Each point is reached from the start by the listed moves, each made 0, 1 or 2 times, or once backwards (-1), plus a little noise. Is the number of moves made odd or even? Then give how often each move was made.

Moves:
(1): 6	32	-25	70
(2): 37	32	30	-24
(3): 19	-12	-18	-5
Start: -17	36	-10	11
Points:
0	80	42	-9 -> even (0, 1, -1)
-44	24	27	-55 -> even (-1, 0, -1)

Moves:
(1): 5	-3	1	-7	7	8	12	-1	5	-6	5	-10	3	-26
(2): -13	6	-6	-4	11	4	-11	-4	1	6	8	-7	12	12
(3): -4	10	9	6	-1	-3	12	3	-3	-3	-1	2	3	-3
(4): 0	16	6	-6	26	-19	1	19	1	7	12	-6	2	3
(5): -3	-13	8	-4	1	6	-6	-19	-13	4	2	10	-11	-6
(6): -12	1	1	7	4	1	5	8	-2	3	-14	1	-11	-3
(7): -12	-8	1	13	-10	-12	11	0	-11	-9	-15	13	6	-8
(8): -1	-5	2	2	-3	11	-5	5	-9	-3	-5	10	7	-4
(9): -3	7	-5	-2	-8	-3	2	4	-6	12	-4	-3	3	-3
(10): 1	0	7	6	-2	-4	-8	-3	-6	-3	-2	-8	2	-4
(11): -4	-8	11	-5	-10	7	-7	-2	10	3	9	8	-8	-16
(12): -5	-3	-18	2	-5	-2	6	12	-12	-1	6	-1	-5	3
Start: -13	-17	-7	10	16	5	-3	-1	1	-9	-1	-16	-2	12
Points:
-36	-23	12	30	15	14	28	84	-10	-30	-1	-3	-28	-60 -> odd (1, -1, 1, 1, -1, 2, 0, 2, -1, 1, 2, 2)
7	-69	3	-25	-33	52	20	-57	-9	2	10	7	-23	-81 -> odd (2, -1, 0, -1, 2, -1, 0, 0, 2, -1, 1, 0)
-48	-9	-32	57	25	-22	95	95	-56	-49	-52	-6	11	-54 -> odd (2, -1, 1, 1, -1, 2, 2, 2, 0, 0, -1, 2)
-10	-18	-4	-31	75	34	-35	-65	1	20	29	-69	6	-9 -> odd (2, 2, -1, 0, 2, 0, -1, -1, 1, 1, -1, -1)
-75	-28	17	23	77	4	11	-7	-47	-21	2	-32	-10	-43 -> odd (2, 2, 1, 1, 2, 2, 1, 0, -1, 2, 0, 1)
-4	-57	-5	30	-26	-4	23	15	-15	-51	-9	-16	21	-83 -> odd (2, -1, -1, 0, -1, -1, 2, 1, 0, 2, 1, 1)

Moves:
(1): 5	5	-2	-11	-3	-1	13	-6	-3	3	3	2	2	-9	-4	-10	-12	7	2	-8	2	-11	-3	2	0
(2): 7	-1	-10	0	3	-7	2	16	3	-4	-10	0	5	1	5	-11	5	2	2	-7	-1	5	-4	-7	4
(3): 2	-4	-6	14	2	7	-9	14	-4	2	-4	-5	4	-12	-12	-9	15	5	2	-2	-8	6	-8	8	3
(4): 5	8	-16	0	-3	-7	1	1	0	-7	-5	0	0	-2	0	-3	3	4	13	7	15	4	-8	3	5
(5): -2	-2	-4	7	8	6	6	2	-7	1	-3	1	-9	-2	4	-4	6	5	4	-13	1	-2	-9	-4	6
(6): -5	3	-1	0	-4	-6	5	-1	3	3	2	-6	3	0	5	2	1	-5	1	-5	-2	0	3	6	2
(7): 7	-4	0	4	-1	-12	-9	-4	5	5	0	-11	-1	5	1	-3	-3	0	3	-3	-6	11	2	-3	-9
(8): -3	-2	-12	4	5	-5	2	-2	4	0	-8	7	6	1	-2	-4	-2	-3	6	-6	-9	3	-7	-1	5
(9): -11	-3	4	-13	-4	-12	-1	-1	-4	-2	-6	8	3	2	9	5	-10	5	1	10	7	3	-4	4	3
(10): 7	3	1	-4	1	-14	12	-6	-2	-11	9	-9	2	-9	6	3	9	2	4	4	7	8	7	0	-3
(11): -9	-3	-2	1	-10	6	-4	3	-1	-13	-3	7	3	4	1	0	-5	1	-1	3	-1	2	10	14	21
(12): -1	2	0	10	1	8	2	2	1	5	15	4	-2	-5	1	-7	7	4	7	3	9	2	1	-5	4
(13): -3	-17	-1	9	6	6	9	7	-5	16	1	4	-12	11	-2	-5	15	-5	-5	-8	10	-5	-4	-1	0
(14): 5	4	-14	-6	-1	6	0	1	-1	1	-8	5	-5	0	-1	-1	5	10	7	0	-4	1	0	-6	-2
(15): 4	5	3	2	-5	-9	-9	0	3	-9	1	6	-6	-4	4	-10	6	-12	-2	0	-7	-2	1	11	6
(16): 1	-5	-4	-4	4	-2	-6	-4	-10	0	-1	0	3	8	10	5	7	-4	-3	-1	3	-1	0	-2	9
(17): -1	0	1	2	-20	-9	5	1	-1	-12	4	-8	8	-2	-9	-4	-2	-1	-3	-13	-8	2	-5	1	7
(18): 2	0	-4	5	-2	-5	-10	4	2	7	6	7	-7	-6	-1	5	-2	-6	-8	1	-1	6	6	0	4
(19): 2	0	1	-1	4	5	2	4	1	3	5	1	-3	4	1	-3	0	4	-4	-10	-4	-4	-7	10	-3
(20): 3	-2	-6	6	6	2	4	6	-5	-1	-7	-4	4	10	10	1	-6	-1	-3	6	-9	-3	-3	0	-1
(21): -1	0	4	-6	8	21	-4	4	2	8	-3	0	-10	-4	-11	2	9	1	-3	17	0	14	0	-7	2
(22): 5	1	0	-5	6	-9	-2	1	5	-1	0	-17	-5	6	0	3	-9	-5	8	5	-6	-10	3	-5	-5
(23): 7	-5	-1	-2	-7	1	6	-5	2	-2	3	-4	1	-12	2	5	2	-5	6	2	4	2	-7	-1	7
(24): 7	6	6	4	6	-4	-2	4	3	8	-1	-2	-1	-1	-10	4	3	4	7	-1	-2	1	3	-4	5
Start: -8	6	-4	-10	-7	-2	-3	-3	3	-4	-8	-10	2	-5	-7	-7	7	0	-3	-4	-6	0	-10	0	3
Points:
21	-35	-15	47	-2	-60	-16	22	-2	54	18	-26	16	25	-18	-33	62	-16	-20	-74	23	30	1	-48	0 -> even (0, 2, 0, 0, -1, 0, 2, 0, -1, 0, -1, 1, 2, -1, -1, 2, 1, 1, -1, -1, -1, -1, -1, 1)
-4	-41	-50	19	35	-73	-17	21	-19	41	-23	-29	-30	8	23	-65	43	-25	13	-28	-48	9	-32	-5	-7 -> even (1, 0, 2, -1, 1, 1, 2, 2, 2, 1, -1, 1, 2, 1, 2, 1, 0, 1, -1, 1, 0, 2, -1, -1)
1	-22	-20	9	25	55	25	0	-41	14	-5	25	-47	22	1	-39	40	-7	-8	-25	20	-27	-1	-13	86 -> odd (2, 0, -1, 0, 2, -1, 0, 0, -1, 0, 2, 1, 2, 0, 1, 2, 0, 0, -1, 1, 1, 0, 0, 1)
-1	-33	-11	14	2	2	9	-14	19	-22	-17	-68	-62	-23	-36	-42	78	-40	27	-11	-26	35	-1	27	29 -> even (0, -1, 1, 0, 2, 1, 2, 1, -1, 2, 2, -1, 2, 0, 2, -1, 0, -1, -1, -1, 2, 2, 1, -1)
13	38	-24	-16	2	9	-40	58	54	-44	-70	-18	-5	-29	-67	-42	50	4	45	5	-95	31	-11	-17	58 -> even (-1, 2, 1, -1, 0, 0, -1, 2, 0, 0, 1, 0, -1, 2, 2, -1, 1, -1, 0, -1, 2, 2, 0, 2)
-22	5	35	37	-36	37	-68	23	37	12	54	-17	-31	-57	-42	-28	47	-43	-15	32	-15	19	-6	51	16 -> odd (-1, -1, 2, 0, -1, 1, 0, -1, 0, -1, 0, 2, 0, -1, 2, -1, 0, 1, 1, -1, 1, 1, 1, -1)

Moves:
(1): 1	0	-5	-2	4	-3	-8	0	-1	6	1	2	11	11	4	6	-2	9	3	0	-1	5	-10	-12
(2): -2	8	5	-1	-23	3	-5	-1	15	0	15	-9	-4	-6	15	-20	2	-1	4	-5	21	-16	-7	-7
(3): -1	-2	9	0	2	-3	-1	8	-2	-8	6	6	-12	10	-14	-5	-3	13	6	-5	7	3	11	18
(4): 5	-5	-8	-1	-2	-7	-8	-16	-4	-3	2	5	8	-2	0	-2	4	-3	-1	8	2	5	2	-5
(5): -1	1	-15	-6	-8	0	11	5	-17	-2	1	-1	5	2	-10	-1	-4	2	12	-1	-1	2	10	5
(6): 3	-1	-8	5	5	-3	-3	4	9	-15	-2	-5	8	-4	0	-2	5	-12	-2	-3	-10	4	-20	-38
(7): 4	18	8	-3	-6	2	-7	1	2	-8	-5	7	6	2	6	3	3	-8	-2	5	-10	-6	-1	-3
(8): 2	-2	-10	13	4	4	-5	4	-10	0	-4	11	-7	1	0	-6	-3	-1	0	1	1	5	-6	-8
(9): 2	-5	8	0	9	3	1	-5	-4	-10	-9	13	-2	-2	7	12	-1	7	11	-4	1	1	1	-10
(10): 1	-2	0	2	10	-3	2	-5	-4	-8	4	-9	7	16	-5	0	6	5	-6	-5	3	-15	20	12
(11): 7	1	10	-9	4	-3	4	-7	-2	6	6	-4	0	11	8	-8	10	-7	-3	-10	4	-1	9	-5
(12): 6	2	4	11	4	3	12	-7	19	-1	2	2	16	-1	5	-16	0	0	8	5	-14	-4	-10	1
(13): 16	12	15	-13	8	7	3	6	6	3	-9	-10	7	-7	3	-7	-6	2	-3	10	14	-1	-1	4
(14): -14	-4	3	-10	3	14	7	-1	-19	4	3	7	5	2	-1	-10	-15	-3	-12	2	-7	3	-2	-13
(15): -5	-1	-17	1	4	22	2	3	1	-7	-5	3	-10	6	-1	8	18	17	-1	7	2	10	-18	9
(16): -8	2	0	-14	8	-10	1	6	-7	5	5	2	-11	-1	-3	-1	2	1	13	6	-2	-3	-1	7
(17): -8	7	6	2	-3	-6	6	-6	-4	-6	-2	-7	3	-2	-2	-4	1	-1	0	-5	7	1	2	7
(18): -15	12	4	-6	-3	-13	9	-8	-10	-3	3	-2	-4	4	9	-4	-12	15	-13	-6	2	2	13	9
(19): 4	-10	0	-7	-3	-2	8	1	-6	-8	5	1	1	1	1	6	2	-9	-9	1	2	-2	-19	-3
(20): -10	-3	-1	1	4	4	-1	1	19	-1	-10	-2	-9	18	-8	7	-1	-8	11	14	11	4	3	-4
(21): -2	7	4	3	10	3	4	3	-3	-3	9	-9	-3	2	1	2	1	-3	7	1	1	7	5	8
(22): 0	-6	-4	-8	-4	-8	-6	-3	3	-7	-10	-5	1	-2	8	-5	-5	-9	2	-13	-4	0	-3	4
(23): -4	13	-12	-9	13	-6	0	-3	7	6	1	11	7	-1	-2	-4	4	-5	-8	-8	3	4	-1	-4
(24): 8	5	2	-2	5	3	0	-14	-3	0	4	0	-7	10	-4	-4	-6	2	5	-1	-3	-5	-1	8
Start: -5	-12	1	1	-11	24	7	-7	-4	5	14	6	3	3	-3	-8	-6	-5	2	-10	-14	1	7	7
Points:
-26	69	45	-13	4	54	-4	-49	52	-26	8	-51	-46	3	-14	-17	-10	-1	21	60	74	32	6	19 -> even (-1, 1, 0, 2, -1, 1, 0, -1, 0, -1, -1, -1, 2, 0, 1, 0, 2, 1, -1, 2, 2, -1, 0, 2)
15	-33	33	-37	-28	-20	-55	-54	-20	31	19	21	-33	-19	12	-42	-41	7	47	-61	23	-16	14	33 -> odd (1, 1, 1, 1, -1, -1, -1, 0, 1, -1, 0, -1, 0, 0, -1, 1, 1, -1, -1, -1, -1, 2, 0, 2)
-44	-10	-11	-9	-80	4	50	-22	-23	-46	83	-58	26	66	-32	-45	-47	-16	-4	-24	-4	-76	-9	-43 -> even (1, 2, 0, -1, 2, 2, 0, -1, -1, 2, -1, 0, -1, 1, -1, 0, 1, 1, 2, 1, -1, -1, -1, 2)
33	20	49	-42	45	36	30	-3	-91	-42	9	45	13	2	-29	-57	-91	-1	-20	-24	-59	12	28	-33 -> even (-1, -1, 2, 0, 1, 2, 1, 1, 1, 0, 0, 0, 2, 2, -1, 0, -1, 1, 0, -1, 0, 0, 0, 2)
16	11	29	-83	-93	8	36	-13	-21	4	21	17	40	-60	65	-26	8	-83	-13	-95	43	-44	2	-42 -> even (-1, 2, -1, -1, 2, -1, 1, -1, 2, -1, 2, -1, 0, 0, -1, -1, 1, -1, 2, -1, -1, 1, 2, -1)
